Each row is a point. The points of each table are mixes of a few directions, plus a little noise. Count the directions of each table, and those that both share. Where both have some left over, give the other angles between the two spaces (their principal angles), to ten degrees, smallest first.
In the rows, 128 means zero.

First (5 x 2):
[[155  38]
 [125 137]
 [124 139]
 [116 164]
 [119 161]]
Second (7 x 2):
[[109 187]
 [139  93]
 [124 140]
 [128 130]
 [148  57]
 [110 191]
 [138  99]]
Directions: first 1, second 1, shared 1

First (6 x 4):
[[142 132 100 117]
 [ 67  61 150 127]
 [158 191 149 146]
 [151 166  92 116]
 [ 65  91 143 124]
 [185 126 134 139]]
Second (6 x 4):
[[129 162 154  81]
 [129  90  98 181]
 [130 165 158  76]
 [128 112 115 149]
 [128 160 154  83]
 [127  78  90 198]]
Directions: first 3, second 1, shared 0; angles 60

First (10 x 8):
[[151 178 106 118 156 200 116 125]
 [ 88 103 152 116  70 174 111 145]
 [111 145 109  97 182 136 111  92]
 [106  42 129 164  88 124 131 138]
 [157 115 111 174 149 110 134 142]
 [ 80 126 156 140 129 107  91 164]
 [154 135 104 116 177  84 151  87]
 [125  75  98 183 140 187 106 143]
 [151 167 168  80  77  46 178 118]
 [158 195 147  88 112 109 152 125]]
Second (10 x 8):
[[107 133 111 103 135 167 119 124]
 [155  73  62 200 177  60 163 160]
 [109 131  95 115 140 163 125 145]
 [101 119 102  99 145 169 119 108]
 [118 146 141 107 115 150 119 127]
 [172 180 186 170  76  81 139 194]
 [103 128  87 108 146 175 122 138]
 [164 138 246 122  75  65 117  58]
 [136 129 159 125 114 113 124 107]
 [116 102  91 129 156 135 132 118]]
Directions: first 5, second 3, shared 2; angles 50

First (11 x 11):
[[148 152 164 174 157 102 141 148 119 141 115]
 [148 142 128 146 202 164 173 179  94 138 108]
 [139 149 181 178 101  55 105 108 147 137 128]
 [146 138 120 137 205 176 174 181  93 137 109]
 [ 96  95  89  70  58 137  91  81 154 110 153]
 [105 107 111  93  59 113  89  81 157 114 149]
 [136 143 164 162 110  80 113 115 140 134 127]
 [ 95  92  77  60  72 157 101  91 147 107 150]
 [114 117 123 112  80 110 101  96 148 121 141]
 [156 159 172 186 174 102 150 160 112 144 109]
 [127 115  79  90 187 212 169 170  95 124 120]]
Second (8 x 11):
[[105 135 133 121 134 136  91 143 131 180 180]
 [ 96 150 113  98 196 170 114 159 133 216 186]
 [165  95 132 163  98 149 146 167  70  52  91]
 [173 109 132 165 127 142 175 158  80  51  65]
 [131 146 162 160 130  97 109 136 131 156 145]
 [109 152 122  97 125  78 135  49 201 146 112]
 [100 128 104  86 124 137 112 102 157 154 153]
 [146 109 125 135  91 116 142 110 122  70  90]]
Directions: first 2, second 4, shared 2

First (11 x 14):
[[162 123  88  69 128 149 127 170 180 180 163 129 107  96]
 [119 121 128 159 185 132 128 123 118 159 166  95 137  91]
 [124  95  47 109 225 137  74 113 138 128 119 112  90  93]
 [141 137 181 130  54 100 130 163 157 131 117 155 133 158]
 [131 122  40 134 176 115 129  56 107 141 133 116 113  59]
 [108 144 134 141 113 141 159  87  76  83 105 131 147 155]
 [115 123 145 162 124  94 129 126 110 107 100 143 133 149]
 [110 133 156 122 123 153 158 158  93  88 106 138 145 190]
 [159 103  57 113 176  95 121 167 175 205 162 130 100  59]
 [122 158 214 135  43 143 151 129 118  98 123 135 159 180]
 [117 148 218 134  60 148 101 115 137  87 115 125 143 178]]
Second (10 x 14):
[[129 153  83 129 119 149 187 121 145 101 124 107 131 128]
 [111 123 156 142 164 152  93  98 103 113 173 121 159 121]
 [145 146 104 122 103 116 151 161 144 163  98 128 102 126]
 [124 125 227 136 113 133  79 102  74 196 155 117 135 107]
 [142 116  86  83 142 158 148 164 188 117 150 118 118 127]
 [145 128  66 106 133 122 146 178 178 124 108 138 105 135]
 [ 95 115 186 187 166  97  48  77  52 106 136 157 164 135]
 [140  86 122  71  71 115 193 125 180  85  97 128 102 149]
 [104 135 170 189 192 116  26 109  58 145 157 151 162 120]
 [145 152  80 115  78 123 209 143 158 129  83 114 101 132]]
Directions: first 6, second 5, shared 2; angles 40, 50, 60

First (8 x 18):
[[130 108 134  89  94 129  83 144 108 107 132 148 122 133 104  91 164 154]
 [212 207 211  89 142 229  67 167 132  84  71 187 123 133  97  71 117 119]
 [138 124 126 168 162  69 161  76 156 149 104 117 103 168 158 171 118 118]
 [ 29 114 108 151 105  59 151 119 148 143 221 121 219 180 119 103 214 120]
 [131 102 106 115 126 128 116 131 117 131 122 115 121  93 139 147 109 134]
 [116 144 121 172 132 126 200 112 128 151 129 106  86 142 129 148 100 124]
 [162 113 121 104 151 139  85 132 130 122  98 127 138  81 152 155  97 121]
 [104 113  99 136 110 143 161 142 107 140 148 102 112  93 125 139 105 135]]
Second (8 x 18):
[[117 129 127 124 118 130 132 131 124 130 131 134 108 127 128 127 124 116]
 [ 69 145 122 115  68 161 172 152  95 140 147 152  17 121 115 113  97  74]
 [198 122 137 154 190 118 102 112 156 114 111  90 249 131 127 135 154 205]
 [ 94 107 120  97 113  83  95 113 134 134 128 163  88 135 157 142 134  68]
 [146 169 137 168 116 215 203 164  99 126 140  89 125 113  77  98 102 188]
 [159 151 136 160 139 178 167 146 118 123 131  93 161 120  96 111 120 187]
 [136  88 123 101 161  44  49  89 165 125 111 151 174 143 175 159 161 101]
 [105 112 123 106 119  94 103 117 134 132 127 153 102 133 149 139 133  86]]
Directions: first 5, second 2, shared 1; angles 70

First (10 x 24):
[[161 121  99 125 155 147 120 163 112 135 108 144 179 133 112 123 110 109
  131 113 112 140 119 118]
 [  7 135 201 102  23 100 183  98 139 113 128 168  14 132 176 111 189 157
  108 200 134  89 158 180]
 [176 124  97 137 170 141 107 144 121 134 124 117 176 127 108 133 104 114
  135 100 124 144 116 108]
 [171 125 100 135 165 140 109 142 122 133 126 117 171 127 111 133 106 117
  135 102 125 142 117 110]
 [150 123 107 125 146 141 123 154 117 133 113 140 164 131 116 123 116 114
  130 118 116 136 122 121]
 [ 91 138 162 133  98 106 135  85 148 119 154 106  67 122 147 136 148 151
  124 145 148 115 138 140]
 [147 129 120 136 145 128 116 122 131 129 136 112 138 125 121 135 119 128
  132 115 133 134 124 119]
 [181 124  95 138 174 141 105 143 122 135 127 113 179 127 108 135 101 115
  137  98 125 145 116 106]
 [ 78 137 167 127  86 106 143  90 145 119 147 119  61 124 152 130 154 150
  122 154 145 111 142 146]
 [119 126 129 121 119 131 137 139 122 128 118 144 129 131 129 122 132 125
  125 136 121 126 130 134]]
Second (10 x 24):
[[157 109 105 133 157 111 124 127 119 114  91 148 150 124 150 133  95  97
  125  89 138 138 126 102]
 [ 90 154 162 126  93 141 130 114 145 142 181  91  89 130 105 128 170 170
  133 174 124 116 131 157]
 [137 147 121 124 131 170 117 163 125 156 161 106 161 136  77 120 148 149
  139 156 100 133 117 144]
 [157 161 133 151 151 153  88 105 155 153 216  32 131 122  73 148 143 174
  149 137 133 137 115 129]
 [107 116 131 113 109 123 149 144 116 121  92 173 124 133 148 115 129 112
  119 134 121 122 134 136]
 [166 111 109 145 165 100 112 101 131 111 108 121 136 119 153 145  90 104
  128  77 154 139 126  94]
 [ 75 124 150 105  81 127 161 143 118 123 103 177 101 135 147 109 152 127
  116 161 115 112 139 154]
 [190 122  86 137 181 148 103 155 117 137 120 119 195 129 101 133  97 109
  138  94 118 148 112 103]
 [121 115 135 135 127  93 133  95 134 107 109 136  98 121 168 137 113 116
  121 106 153 124 136 115]
 [ 76 120 150 109  83 115 161 133 120 117  98 177  93 133 158 112 146 122
  114 153 123 112 142 148]]
Directions: first 2, second 3, shared 2

First (10 x 32):
[[183 184 129 163 137 180 112 168  92 212  45 119 131  97 124  94 105 127
  147  76 165 143  97 147 148  94 117 190  56 141 167 101]
 [ 74  95  76  94 121 108 159 111 151  57 209 151 117 160 125 141 151 119
  116 144  76 127 162 125 138 174 150  78 170 115  78 159]
 [ 98 125 118 155 168 119 193  98 185   7 238 129  73 160 108 133 135 113
   90 157 125 150 170  97 146 121 145  71 188  89 125 163]
 [125 116 164  93 120  89 108  80  98 152 100 149 152  99 121 145 130 128
  128 168 116 117 139 163  84 144 118 115 110 135 125 121]
 [154 139 145 173 129 155 127 159 154 135 131 112 128 132 139 118 119 123
  129 112 159 134 101 106 126  90 125 152 142 128 157 120]
 [118 114 141 110 119 112 104 136 120 131 101  95 124 137 131 140 132 160
  135 121 138 113 120 101 146 137 117 128 132 131 116 120]
 [125 146  76 108 118 156 112 175  98 170  77 109 122 135 131 108 129 152
  150  73 124 128 115 122 184 149 128 157  87 142 103 116]
 [104 118 100 119 125 132 128 152 138 100 141 101 109 157 130 129 136 150
  131 108 125 124 129  91 168 143 131 123 148 122 107 134]
 [116 104 105 120  98 131 124 142 144 127 156 146 154 141 146 134 141 113
  137 131 102 121 117 135 110 140 141 127 158 139 114 133]
 [181 145 228 144 138  99 110  57  98 183  82 173 166  59 117 137 107  93
  118 191 152 129 126 194  25  86 107 138  90 137 191 108]]
Second (10 x 32):
[[130 108 126  73 104 110 145 130 149 158 176  93  86  74 180  65 177  96
  113 133 105  88 148  63 182 137  96 123 120 189  88 152]
 [128 133 129 145 134 133 123 126 119 118 112 138 138 144 112 147 112 138
  130 126 133 139 122 147 112 125 139 129 130 109 139 121]
 [125 153 128 200 159 152 105 125  98  90  64 173 182 199  62 210  62 171
  145 121 158 180 102 215  58 117 172 134 138  49 181  96]
 [127 134 129 150 135 134 120 127 120 117 110 142 145 150 107 153 109 140
  134 126 137 146 120 153 104 123 140 130 130 103 143 119]
 [127 141 127 161 144 138 120 126 114 108 101 149 153 162  97 167  98 146
  137 124 144 152 116 167  94 121 147 129 134  94 152 111]
 [132  97 126  40  86  97 156 132 165 176 205  75  63  43 207  29 207  77
  105 138  93  66 160  23 215 141  75 120 115 224  62 169]
 [125 142 128 167 146 141 115 126 112 107  95 152 157 168  92 174  93 151
  140 122 145 159 114 174  88 119 150 131 132  86 158 108]
 [131 117 128 101 116 119 136 130 140 144 153 113 107 100 154  95 153 112
  121 130 117 109 140  94 157 134 111 125 124 158 106 141]
 [127 119 126 102 115 120 136 129 137 140 154 112 108 101 153  96 152 113
  121 132 118 108 139  99 154 132 112 127 127 156 110 140]
 [125 131 128 145 135 132 126 127 122 121 115 139 139 141 115 144 116 138
  133 126 134 138 123 144 114 126 138 128 129 109 139 122]]
Directions: first 5, second 1, shared 0; angles 70

First (11 x 32):
[[135 139 210 111  88  86  95 172  95 162 170 170 109  94 151 116 170 165
  114 138 204  93  86 118 159 141  79 141 136 139 118 121]
 [138 143 131 121 127 137 152 116 123 115 131 122 146 129 125 136 132 107
  111 134 122 153 147 143 126 133 143 122 131 105 106 131]
 [128 130 190 118  97  92  94 166 104 160 161 163 106 101 147 115 157 164
  125 131 189  91  89 115 152 135  85 141 134 147 129 121]
 [124 121 189 125  98  85  78 175 108 170 159 169  94  99 152 109 156 180
  138 128 195  73  76 102 153 133  74 145 131 162 144 120]
 [100  86 113 149 130 104  66 157 144 164 118 143  77 126 137 105 118 188
  179 109 145  61  77  85 133 115  87 145 118 195 190 122]
 [117 113  69 142 156 151 136 106 154 112  97 101 129 151 114 132  99 114
  146 117  81 137 145 127 109 117 153 124 121 133 148 130]
 [146 154  78 122 157 178 203  70 140  72 102  82 185 156 103 155 105  51
   96 135  57 210 201 171 101 129 200 105 129  64  87 139]
 [113 105 167 134 106  87  66 173 120 171 148 163  82 105 147 107 145 189
  154 122 183  61  70  92 149 127  72 146 126 179 163 119]
 [124 122  86 138 147 148 141 107 145 112 106 108 135 145 117 133 108 113
  136 123  93 144 146 131 114 121 151 122 123 125 136 130]
 [160 173  83 112 157 193 235  57 132  54 105  75 210 159  99 167 109  22
   71 144  46 243 224 193  98 136 219  96 133  34  58 143]
 [124 123  91 134 146 146 141 109 142 113 109 109 136 143 120 134 110 113
  134 124  93 143 145 133 116 123 149 122 124 124 134 130]]
Second (10 x 32):
[[137 158 178  90 160 212 107 183 113 126 109  92 136 154  94 147 211 121
  181 150 130 114  98  63  20 112  97  58 148 131 167 112]
 [107 120  89 198  84  75 163 113  88 120 124 129 122 142 133 139  67 151
  103 128 154 100 143 145 195 159 169 205  90 157  93 144]
 [138 119 116  73 115 155 109 121 154 121 155 143 115 126 136  98 139 140
  134 138 100 135 128 142 131  80  96 111 127 126 128 130]
 [194  67  98 201 106  52 184  88  73 102 133 129 117 187 136  62  21 133
   83 108 199  91 167 136 203 152 153 171 111 204  89  86]
 [130 144 151 176 176  79 141 120 153 139 105 127 156  99 113 152 139  84
  118  98 151 150 110 156 127 156 167 133 137 104 134 112]
 [141 137 204 133 215 164 115 162 102 161  74  84 151 135 136 168 155  98
  137 116 144 135 133  41  29 210 120  44 209  89 174 109]
 [143 124 107 157  95 113 152 127 101 104 136 126 121 159 104 108 115 138
  133 134 158 100 123 141 151 105 143 161  87 178 108 115]
 [ 83 139  88  33  75 168  82 117 194 132 176 169 106  78 152 122 157 156
  138 153  43 158 125 178 159  51  88 137 110  89 121 177]
 [ 79 156 133 106 125 152 105 143 146 146 122 130 130  94 138 170 157 135
  140 137  89 145 121 124 113 138 124 128 135  85 138 164]
 [130 122 117 113 125 113 121 108 159 128 143 145 127 107 137 117 123 123
  118 121 112 145 129 159 153 112 126 133 128 114 122 130]]
Directions: first 2, second 5, shared 0; angles 70, 90

First (10 x 32):
[[155 113 110 101 133 106  98  95 134 118  98 101 115 141 153 108 171 165
  119 141  98 130 114  91 116 123 165 103 199 148 100 103]
 [148 127 107 109 135 120 115 100 128 116 109  92 107 149 155 117 152 170
  111 130  89 123 107 115 130 132 152 116 187 143  94  97]
 [ 97 133 143 169 121 160 142 188 127 145 169 171 121 116 105 162 101 109
  136 120 147 102 159 175 121 152  96 118  51 122 159 151]
 [148 140 134 156 148 137 131 134 132 171 140 153 151  95 125 129  99  84
  145 130 154 144 148 138 129 100  92 114  91 130 162 169]
 [151 128 170 182 127 134 153 164 147 154 213 207 126 133 107 162  70  76
  142 132 163  77 143 158 167 149  87 125  58 119 180 171]
 [136 140 116 102 136 117 142  80 118 111  99  76 143 140 139 108 126 144
  114 122 111 156  98 112 150 110 139 163 171 117  92 101]
 [120 113  98  98 129 120  90 118 121 118  73  96 118 119 145 108 184 166
  126 134 107 151 133 100  82 117 163  96 177 147 102 109]
 [ 97 158 157 174 121 166 179 180 121 137 194 161 130 132  98 168  58 100
  127 106 151  95 135 192 165 159  80 164  36 100 157 145]
 [109  98 141  88 100  94 117 119 136  89 103 136 137 132 113 111 166 123
  138 138 149 141 124  84 116 125 165 147 151 118 128 122]
 [122 128 106 101 133 126 117 105 119 118  82  85 133 123 139 109 153 151
  123 127 111 160 121 114 111 110 145 131 164 132 103 111]]
Second (10 x 32):
[[ 86  81 142 147  81 118 108 176 131 135 168 152 104  94 115 140 147 106
  119 130 122  72 131 134 124 155 107  93  99 142 186 161]
 [171 174 135 126 170 148 148 128 143 102 131 168 122 202 125 150 110 165
  153 136 150 141 147 138 124 147 172 152 122 115  70  86]
 [173 147 116 122 162 127 120 101 135 135 109 132 133 147 144 120 131 144
  140 137 128 153 135 115 118 110 147 119 155 136 100 115]
 [130 145 123 118 139 131 143 106 120 124 109 103 143 130 129 120 117 130
  124 121 127 155 119 129 137 114 127 154 137 117 110 118]
 [192 162 108 114 179 130 124  79 133 137  90 118 143 154 151 112 126 150
  142 137 129 177 133 109 118  95 152 127 171 134  80 106]
 [146  99 141 152 119 124  92 178 153 134 174 203  88 143 126 153 153 135
  146 152 134  71 158 127 102 167 146  66 110 157 154 142]
 [  7 125 139 113  66 136 192 127  83 101 114  31 166  73  94 117  89  87
   82  78 120 143  74 162 185 122  68 228  88  72 154 135]
 [150 106 123 137 129 117  94 135 140 148 137 151 113 115 140 125 151 126
  133 144 122 111 141 113 108 127 131  78 141 155 149 145]
 [ 56 129 142 123  91 137 169 141 105 104 132  88 143 111 102 132 103 110
  106 101 129 127 102 155 161 138 100 189  93  92 140 127]
 [172 112 111 130 145 113  88 110 139 159 116 137 122 110 153 111 154 127
  134 146 117 132 139 102 105 106 132  73 165 160 138 144]]
Directions: first 5, second 3, shared 2; angles 70
